Every row gives one point. Any point is a mix of the corners, with weights that add up to 1. It lies inside the corners' shape when no weight is negative. Say inside or outside, and name the corners with a negative weight.

Corners:
(1): [-42 -12 -20]
(2): [-58  18  40]
(3): [ 29 -68   6]
(4): [28 31  7]
Points:
[  9  -6 -10] => outside (2)
[ -9 -38  18] => outside (4)
[ 26   6 -14] => outside (2)
[ 1 22 16] => inside
[25 29 18] => outside (1)
[ -6 -36  -4] => inside
[-45   4  15] => inside

Corners:
(1): [-30  40 -46  66 -19  15]
(2): [-18 -60  41  16  71  11]
(3): [ 30   6 -44  43   2  24]
(4): [ 15  27  43 -47  -2  -5]
(5): [ 10  -8   6  30 -41  -1]
(6): [ 25 -59 -22 -41  -4 -18]
(7): [ -4  -9 -43   4 -56  72]
Points:
[ 24 -18 -25   4   0  37] => outside (1, 5)
[-15   1 -14  36   2  11] => inside
[  8   3   7   0 -17   1] => inside
[ -1 -13 -24  40  -9  14] => outside (4)
[ -1  15  -1  14 -16   6] => inside
[  8   0   8  24  -4 -11] => outside (7)
[ -3  -6 -19  22 -12  15] => inside
[ -3 -43  14   9  36   8] => inside
[ 13  -7 -46  41   1  32] => outside (4, 5)

Corners:
(1): [ 27  36  41 -17  41  44   9 -26]
(2): [ -3 -40  20 -29   1  13  14 -20]
(3): [ -1 -61 -13   5  -1 -46  40 -14]
(4): [ -4  44 -40   9  -9 -17   7  44]
(5): [ 75 -38 -45 -11  20  -3 -80  44]
(6): [ 4 11 33 -4 -3 23 10 53]
(7): [-16 -21  28   3  15  -3 -11   5]
(8): [ -1  12  -3  21 -60 -52  39 -24]
(9): [ -6 -38  -6  28 -40  31  46  -9]
Points:
[  3 -45 -17  13 -22  -6  12  -4] => outside (1, 6)
[  4 -21  -5  17 -31   3  28  -5] => inside
[-18  -4  44  14 -42  21  55 -40] => outside (3, 4, 5)
[-18 -15   7   9 -19 -17  35   9] => outside (1, 5)
[ 16   2   8 -12  11  -2  -1  -1] => outside (9)
[ 32 -18 -21  -9  13 -26   0  -9] => outside (6, 7, 9)

Corners:
(1): [ 25   0  21 -41  17  16 -17   3 -22 -37  41]
(2): [-62  10  10 -37 -17  25  14 -49  -4  30  -1]
(3): [ 40  16   1  67 -34 -50  11  42   4 -21   8]
(4): [  8 -30 -23 -33  25 -43  21  18  -4 -18 -71]
(5): [ 68   4  -8 -26 -39 -26 -38  16  -8 -26  67]
(6): [ 29 -15  -8 -19 -11  14 -12 -22 -21 -16  60]
(7): [ 45 -59   1  63  15 -41  16  29  48  30 -59]
(8): [ 26   9  28 -28  -9  20 -17 -47 -24  29 -16]
(9): [-19  37  20  19 -34  20  10  16 -25  39  36]
(10): [ -8  -1  35  14  14 -18  26 -35 -11  46  35]
(11): [ 27  12   6   4 -16  15 -18 -33  22  38  52]
(12): [ 11  11 -37 -41 -25 -60 -29  31 -44 -80 -49]
Points:
[  7   6  -1 -17 -13 -13  -1  -3 -14  -6   5] => outside (7)
[ 16   2   6   3  -6 -13   1   7 -14  -1  -2] => outside (2, 5)
[ 22   2   2 -10 -13   2 -12  -9  -5   3  16] => outside (10)
[ 15 -10  -5 -16  -2  -8   0  -8  -8  -4   8] => inside
[-15   8   9 -18  -6   3   7 -20 -12  10   3] => outside (5, 7)

Corners:
(1): [ -8 -29  36  53  11 -12  37 -40  37 -32 -32 -19]
(2): [  7 -27 -17  13  -6   7  17  33  26  20 -17 -26]
(3): [  1 -23   2 -33  -4 -27   8  21  14  20  15  27]
(4): [  7  83  35  15  14 -23  25   2  19   0 -32 -13]
(5): [-23 -29 -37 -15  -4  27  11  11  23 -37 -15 -23]
(6): [  6  19   4 -29 -15  -4 -44  29 -14  24  26 -10]
(7): [  5  16  -2  30   7  15 -29  -7   2  40  25  66]
(8): [  8   4 -13  31  -9 -12  10 -14 -31  45   7  71]
(9): [  2 -17 -49  30  14   1  13  -8 -40  37  12   1]
(10): [ -6 -16   5   3  13   9  28  28  -1 -20 -11 -35]
(11): [ 24   0   5 -15  -1  30  12   1  19   6   7 -15]
(12): [-18 -21   2  37  -3  12  46  -8  14 -24   1 -25]
(13): [ -5  12  27  12   0  -2  35   9  43 -95 -10 -35]
Points:
[ -2   1   8   1   0  -3  14  10  16 -12  -4  -5] => outside (9)
[-3 -8 -2 17  0 -7  9 -3 -1 15 -2 13] => outside (11, 13)
[  1  -6   1   2   6   4  13   9  15 -11  -7 -18] => outside (8, 12)
[ 1  7  4 20 -1  4  9 -1 11 -7 -2 -5] => outside (3, 10)
